Each row of a before or after table is a point. The points were changed in one or more steps. Then noise was added and the rows were shuffled. The steps act on columns, c1 being the first. What was done? A step turns or swaps two columns, mirrors them in a line or flattens them onto one, adds a multiple of one to another, or multiplies or shifts one. Angles are multiples of 10 degrees, from the lower column toward the higher: turns from -170 to 170, lines from 10 to 170 but not 90. Use the fewest steps. Two steps may share a column if one is a turn and the other turns, adds or multiplies; they go together, in the order done. Otherwise the lowest column goes first.

Before:
[[ 0.15 -0.02]
 [-0.06 -0.15]
 [-0.50  0.69]
 [ 0.02 -0.02]
 [-0.29 -0.28]
 [-0.63  0.65]
 [ 0.09 -0.18]
 [-0.13 -0.19]
 [ 0.08  0.36]
 [-0.44  0.46]
 [-0.41 -0.10]
 [-0.24 -0.43]
 [ 0.18 -0.08]
 [-0.37  0.17]]
After, 14 rows:
[[ 0.14  0.85]
 [-0.03  1.07]
 [ 0.78  0.31]
 [ 0.53  0.24]
 [ 0.38 -0.04]
 [ 0.19  0.29]
 [ 0.21  0.59]
 [ 0.32  0.15]
 [ 0.47  0.21]
 [ 0.62  0.37]
 [ 0.10  1.06]
 [ 0.71  0.22]
 [ 0.73  0.38]
 [ 0.67  0.76]]
Steps: shift c1 by 0.60; shift c2 by 0.40

Before (12 x 3):
[[ 0.06  0.05  0.46]
 [-0.29 -0.23  0.44]
 [ 0.14 -0.26 -0.38]
 [ 0.07 -0.28  0.45]
 [-0.22 -0.14  0.29]
 [-0.20 -0.08  0.34]
 [-0.37 -0.06  0.28]
 [ 0.41 -0.27  0.56]
 [-0.34 -0.15  0.51]
 [ 0.01  0.29 -0.28]
 [-0.25 -0.09  0.27]
 [-0.31  0.57  0.17]]
After (12 x 3):
[[ 0.00 -0.07 -0.47]
 [ 0.18 -0.44  0.36]
 [ 0.23  0.50  0.19]
 [-0.12 -0.22 -0.34]
 [-0.67 -0.45 -0.06]
 [-0.04 -0.19 -0.37]
 [-0.43  0.07 -0.29]
 [-0.11 -0.34 -0.50]
 [-0.40 -0.46 -0.25]
 [ 0.07  0.90 -0.37]
 [-0.18 -0.26 -0.59]
 [-0.13 -0.15 -0.35]]
Steps: turn c1 and c3 by 130 degrees; multiply c2 by 1.6

Before:
[[ 0.12  0.26 -0.47 -0.44]
 [-0.34  0.20  0.07 -0.19]
 [ 0.41 -0.55  0.22  0.19]
 [ 0.48 -0.24  0.45  0.22]
 [ 0.12 -0.09 -0.13 -0.60]
 [-0.10  0.18 -0.30 -0.24]
 [ 0.41 -0.61  0.02  0.10]
 [ 0.26 -0.35  0.45  0.04]
 [-0.37  0.13 -0.07 -0.28]]
After, 9 rows:
[[ 0.21  0.48  0.44 -0.44]
 [-0.45 -0.65  0.10  0.18]
 [-0.67 -0.35 -0.03  0.21]
 [ 0.27  0.30  0.16 -0.23]
 [ 0.22  0.29 -0.28 -0.19]
 [-0.32 -0.65  0.23  0.09]
 [ 0.33  0.28 -0.18 -0.28]
 [ 0.00  0.22  0.18 -0.60]
 [-0.48 -0.36 -0.18  0.05]]
Steps: turn c1 and c3 by 140 degrees; add -0.5 times c4 to c2

Before (8 x 6):
[[-0.55  0.19  0.10 -0.05 -0.19 -0.54]
 [ 0.57 -0.23  0.28  0.10  0.20  0.14]
 [ 0.56  0.21  0.23  0.05 -0.22  0.47]
 [-0.64  0.34  0.42 -0.34  0.12 -0.36]
 [ 0.14  0.40  0.22  0.16 -0.26  0.45]
 [ 0.31 -0.24  0.02 -0.22 -0.08  0.39]
 [-0.25 -0.58  0.23  0.19  0.55  0.03]
 [ 0.45  0.55 -0.17 -0.03 -0.06  0.37]]
After, 8 rows:
[[ 0.36 -0.25  0.29 -0.40 -0.10  0.22]
 [ 0.58  0.21  0.51 -0.12 -0.20  0.13]
 [-0.25 -0.59  0.19  0.02  0.53 -0.18]
 [ 0.57 -0.23  0.32 -0.14  0.19 -0.10]
 [ 0.13  0.42  0.49 -0.07 -0.26  0.16]
 [-0.55  0.19 -0.38 -0.27 -0.21 -0.46]
 [ 0.41  0.56  0.17 -0.27 -0.06  0.35]
 [-0.64  0.33  0.03 -0.53  0.14 -0.59]]
Steps: turn c3 and c6 by -50 degrees; shift c4 by -0.20

Before, 8 rows:
[[ 0.47  0.13  0.20 -0.58 -0.32  0.00  0.29  0.16]
 [-1.61  0.05 -0.50 -0.36 -0.64 -0.02 -0.23 -0.13]
 [ 0.52 -0.09 -0.17 -0.33 -0.32  0.04 -0.37 -0.08]
 [-0.01 -0.64 -0.27 -0.31 -0.26 -0.16 -0.14  0.24]
 [ 0.25  0.20  0.22  0.00 -0.09  0.03  0.04  0.24]
 [ 0.21 -0.01  0.39 -0.19 -0.43 -0.29  0.03 -0.18]
 [ 0.28 -0.09  0.34 -0.34 -0.01  0.25  0.10 -0.24]
 [ 0.37 -0.12 -0.27 -0.11 -0.24 -0.09  0.26 -0.19]]
After, 8 rows:
[[-1.61 -0.01 -0.01 -0.37 -0.34 -0.01 -0.24  0.15]
 [ 0.36  0.17  0.01 -0.11  0.05 -0.09  0.26  0.13]
 [ 0.51  0.12  0.01 -0.33  0.00  0.04 -0.35  0.06]
 [ 0.29  0.16  0.01 -0.34  0.28  0.23  0.09  0.22]
 [ 0.22  0.08  0.00 -0.19 -0.13 -0.29  0.03  0.15]
 [ 0.47 -0.16  0.00 -0.57 -0.01  0.00  0.28 -0.11]
 [-0.02  0.51 -0.01 -0.30  0.05 -0.15 -0.13 -0.46]
 [ 0.24 -0.26  0.01  0.01  0.20  0.02  0.03 -0.13]]
Steps: turn c2 and c8 by 160 degrees; multiply c3 by 0; shift c5 by 0.30

Before (10 x 11):
[[-0.14  0.71  0.22  0.43 -0.38 -0.28 -0.22 -0.28  0.27 -0.17  0.20]
 [-0.20 -0.07  0.30  0.09  0.43  0.38  0.22  0.31  0.01  0.05 -0.22]
 [-0.17  0.01 -0.05  0.23  0.17 -0.10  0.08 -0.12 -0.41  0.27 -0.54]
 [ 0.68  0.51 -0.54 -0.44  0.02  0.57 -0.12 -0.31 -0.10  0.71 -0.48]
 [-0.04 -0.04 -0.27  0.25  0.04  0.13  0.35 -0.44  0.13  0.85 -0.32]
 [ 0.09  0.30 -0.55 -0.43 -0.29  0.49  0.31 -0.07 -0.01 -0.13  0.18]
 [-0.27 -0.19 -0.03 -0.08  0.45 -0.18 -0.44  0.39  0.39  0.17  0.32]
 [ 0.66 -0.33  0.40 -0.43 -0.01 -0.12 -0.08  0.04  0.07 -0.04  0.27]
 [ 0.15  0.11 -0.27  0.20 -0.28  0.04 -0.48  0.26 -0.23  0.46  0.14]
 [ 0.58 -0.20 -0.57  0.25 -0.57 -0.16 -0.07 -0.25  0.45  0.29 -0.11]]
After (10 x 11):
[[ 0.09  0.03 -0.60 -0.47 -0.30  0.45  0.33 -0.07  0.35 -0.16  0.15]
 [-0.08  0.32  0.23  0.42 -0.38 -0.27 -0.23 -0.26  0.73 -0.16  0.31]
 [-0.26  0.42 -0.03 -0.07  0.41 -0.19 -0.46  0.43 -0.19  0.14  0.45]
 [ 0.63  0.04  0.32 -0.41 -0.03 -0.15 -0.05  0.08 -0.34 -0.03 -0.07]
 [-0.19  0.01  0.29  0.12  0.41  0.38  0.20  0.34 -0.08  0.08 -0.13]
 [ 0.56  0.43 -0.57  0.22 -0.58 -0.15 -0.06 -0.26 -0.19  0.27 -0.40]
 [-0.06  0.11 -0.29  0.25  0.06  0.18  0.38 -0.44 -0.05  0.86 -0.21]
 [ 0.66 -0.15 -0.55 -0.41  0.00  0.58 -0.15 -0.33  0.50  0.70 -0.83]
 [-0.23 -0.39 -0.04  0.20  0.19 -0.07  0.04 -0.10 -0.01  0.25 -0.43]
 [ 0.17 -0.21 -0.28  0.22 -0.31  0.05 -0.46  0.25  0.08  0.45  0.10]]
Steps: add -0.5 times c1 to c11; swap c2 and c9

Before, 9 rows:
[[ 0.14 -0.13  0.19  0.70 -0.02  0.24  0.22  0.35 -0.06  0.03 -0.39  0.57]
 [-0.32  0.21  0.10 -0.17  0.38 -0.27 -0.36 -0.45 -0.70 -0.31  0.39 -0.05]
 [ 0.71 -0.23  0.78  0.26 -0.60 -0.04 -0.44  0.23  0.16 -0.81 -0.41  0.03]
 [-0.43  0.23  0.19 -0.60  0.21 -0.17 -0.20 -0.11 -0.39  0.23  0.28  0.06]
 [-0.33 -0.09  0.37  0.51 -0.36  0.10  0.35  0.08 -0.09 -0.24 -0.46  0.11]
 [ 0.03  0.67  0.16  0.03 -0.06 -0.28  0.36 -0.67  0.03 -0.39  0.57  0.41]
 [ 0.12 -0.52  0.32  0.24 -0.10  0.15  0.28 -0.02  0.00 -0.34 -0.76  0.49]
 [-0.12  0.37  0.15 -0.13 -0.33 -0.23 -0.26 -0.65 -0.55 -0.04  0.32  0.38]
 [ 0.43 -0.06  0.50 -0.19 -0.32  0.19  0.00  0.03 -0.62 -0.51 -0.09 -0.12]]
After:
[[ 0.02 -0.36  0.25  0.03  0.16  0.16  0.29  0.14  0.25 -0.22  0.03  0.50]
 [ 0.35  0.26 -0.19 -0.58  0.06 -0.22 -0.26 -0.10 -0.03 -0.10  0.03  0.39]
 [ 0.03  0.46 -0.16  0.04  0.06 -0.29  0.34 -0.09  0.03 -0.46  0.10  0.42]
 [ 0.17 -0.16  0.68  0.21  0.91 -0.04 -0.43  0.40  0.24 -0.72  0.15  0.03]
 [-0.05 -0.08  0.29  0.07  0.13  0.23  0.21  0.21  0.72  0.11 -0.04  0.56]
 [ 0.06 -0.03  0.37 -0.65  0.55  0.18 -0.02  0.24 -0.07 -0.50  0.07 -0.14]
 [-0.16  0.14 -0.13 -0.71 -0.47 -0.26 -0.34 -0.06 -0.06 -0.37  0.06 -0.05]
 [ 0.49 -0.07  0.30  0.02 -0.10  0.10  0.33  0.20  0.53 -0.16  0.02  0.09]
 [ 0.03  0.15  0.10 -0.48 -0.47 -0.17 -0.21  0.04 -0.52  0.16 -0.03  0.05]]
Steps: turn c1 and c5 by 120 degrees; multiply c2 by 0.7; flatten c3 and c8 onto the line at 30 degrees; mirror c4 and c9 in the line at 40 degrees; flatten c10 and c11 onto the line at 170 degrees

Before, 8 rows:
[[ 0.48 -0.07 -0.03 -0.26  0.18 -0.19  0.26 -0.23 -0.43 -0.34 -0.83 -0.04
   0.18  0.11]
 [-0.34 -0.33 -0.26 -0.36  0.42  0.27  0.11 -0.48 -0.41 -0.31 -0.77  0.28
   0.07 -0.05]
 [-0.31 -0.46  0.39  0.07 -0.64 -0.58  0.44  0.22  0.39  0.04 -0.10  0.18
   0.05 -0.35]
 [ 0.61  0.03 -0.32  0.15  0.02  0.11  0.15  0.27 -0.47 -0.25 -0.35 -0.56
   0.03  0.25]
 [ 0.24 -0.59 -0.22 -0.15  0.41 -0.54 -0.12  0.22 -0.26  0.13 -0.01 -0.27
   0.38  0.27]
 [ 0.24  0.12 -0.29 -0.44 -0.21  0.14  0.22 -0.24 -0.39  0.40 -0.20 -0.47
   0.12 -0.08]
 [ 0.41 -0.03 -0.30 -0.16 -0.15 -0.26  0.12 -0.52  0.41  0.21 -0.48 -0.42
   0.21 -0.49]
 [-0.12 -0.54  0.28  0.15 -0.55 -0.36  0.01  0.32 -0.25  0.35  0.13  0.16
  -0.57  0.10]]
After, 8 rows:
[[ 0.39  0.12  0.13  0.22 -0.20  0.11 -0.43 -0.36  0.25  0.40 -0.21 -0.47
   0.04 -0.15]
 [-0.40 -0.03  0.38  0.11 -0.14 -0.40 -0.15 -0.46  0.41  0.21 -0.47 -0.41
   0.06 -0.37]
 [ 0.46  0.02 -0.35  0.17  0.00  0.17  0.16 -0.22  0.61 -0.26 -0.33 -0.56
   0.11  0.17]
 [ 0.43 -0.31  0.36  0.12  0.42  0.23 -0.38 -0.41 -0.34 -0.31 -0.77  0.30
  -0.09 -0.13]
 [ 0.25 -0.55 -0.21  0.02 -0.55 -0.32  0.15  0.37 -0.11  0.35  0.12  0.16
  -0.46  0.20]
 [ 0.26 -0.59 -0.29 -0.12  0.41 -0.41 -0.14 -0.14  0.26  0.13 -0.01 -0.27
   0.45  0.43]
 [-0.39 -0.47 -0.07  0.44 -0.65 -0.67  0.07  0.43 -0.32  0.03 -0.10  0.17
   0.11 -0.12]
 [ 0.45 -0.06  0.19  0.27  0.18 -0.16 -0.25 -0.11  0.51 -0.36 -0.84 -0.07
   0.07  0.18]]
Steps: turn c1 and c9 by 90 degrees; add 0.3 times c8 to c13; turn c3 and c8 by 70 degrees; swap c4 and c7; turn c6 and c14 by -20 degrees

Before (9 x 18):
[[ 0.10  0.28  0.32  0.55  0.47  0.08 -0.27  0.71  0.21 -0.35 -0.17 -0.02
   0.68  0.04  0.12  0.14  0.21  0.04]
 [-0.18  0.28  0.24  0.71 -0.02 -0.17 -0.57 -0.26  0.29  0.14  0.46  0.74
  -0.26  0.18  0.24  0.23 -0.17  0.31]
 [ 0.26 -0.08 -0.04 -0.25 -0.09  0.07  0.42 -0.05  0.54 -0.04 -0.05 -0.24
  -0.41 -0.27 -0.29 -0.21  0.09  0.05]
 [ 0.14 -0.27  0.09  0.24  0.23 -0.06 -0.01  0.29 -0.11 -0.39 -0.32 -0.59
   0.35  0.01  0.11  0.02  0.07  0.14]
 [-0.01  0.29  0.33  0.38 -0.09 -0.10 -0.41 -0.19  0.06  0.18  0.22  0.29
   0.07 -0.02  0.02  0.24  0.08 -0.32]
 [ 0.57 -0.13 -0.25 -0.27  0.30  0.09  0.09 -0.37  0.23  0.12 -0.20 -0.28
  -0.34 -0.30 -0.61 -0.32  0.15  0.23]
 [ 0.33  0.13  0.03  0.45  0.19 -0.07  0.02  0.80  0.00  0.02 -0.43 -0.48
   0.67  0.20  0.34  0.21  0.54  0.21]
 [ 0.22  0.03  0.01 -0.56  0.06  0.08  0.26 -0.38  0.29  0.17 -0.23 -0.06
  -0.13 -0.14 -0.41  0.06 -0.22  0.33]
 [ 0.02  0.28 -0.32  0.50  0.23 -0.34 -0.10  0.70  0.07 -0.27 -0.31 -0.40
   0.70 -0.14  0.09  0.23  0.18  0.05]]
After:
[[ 0.16  0.38 -0.27 -0.02  0.51 -0.08  0.26  0.24 -0.07  0.06 -0.35 -0.61
   0.41 -0.27  0.11  0.02  0.05  0.14]
 [ 0.40 -0.71 -0.33  0.04  0.46 -0.05  0.49  0.79 -0.04  0.51 -0.44 -0.49
   0.65  0.05  0.35  0.21  0.52  0.20]
 [ 0.51  1.00 -0.68  0.10  0.44  0.06 -0.27 -0.40  0.23  0.61 -0.14 -0.24
  -0.38 -0.03 -0.59 -0.33  0.12  0.26]
 [ 0.00 -0.05 -0.57 -0.03  0.23 -0.37  0.50  0.69  0.12  0.21 -0.28 -0.38
   0.66  0.32  0.07  0.20  0.15  0.11]
 [-0.03 -0.38  0.37 -0.42  0.06 -0.12  0.41 -0.16  0.08  0.64  0.23  0.28
   0.09  0.32  0.09  0.25  0.03 -0.33]
 [ 0.19  0.32 -0.09  0.26  0.06  0.04 -0.52 -0.38  0.34  0.69 -0.24 -0.06
  -0.15  0.12 -0.46  0.05 -0.24  0.39]
 [-0.16 -0.90  0.18 -0.53  0.09 -0.18  0.73 -0.28  0.28  0.63  0.45  0.71
  -0.26  0.13  0.22  0.21 -0.19  0.27]
 [ 0.11 -0.52 -0.51 -0.31  1.14  0.05  0.56  0.73  0.19  0.15 -0.12 -0.05
   0.67  0.20  0.09  0.14  0.18  0.06]
 [ 0.25  0.80  0.17  0.39 -0.19  0.07 -0.26 -0.05  0.55  0.45  0.00 -0.25
  -0.40  0.09 -0.28 -0.24  0.07  0.09]]
Steps: turn c2 and c14 by 120 degrees; multiply c2 by 3; multiply c5 by 2.5; turn c3 and c5 by 40 degrees; swap c4 and c7; shift c10 by 0.50
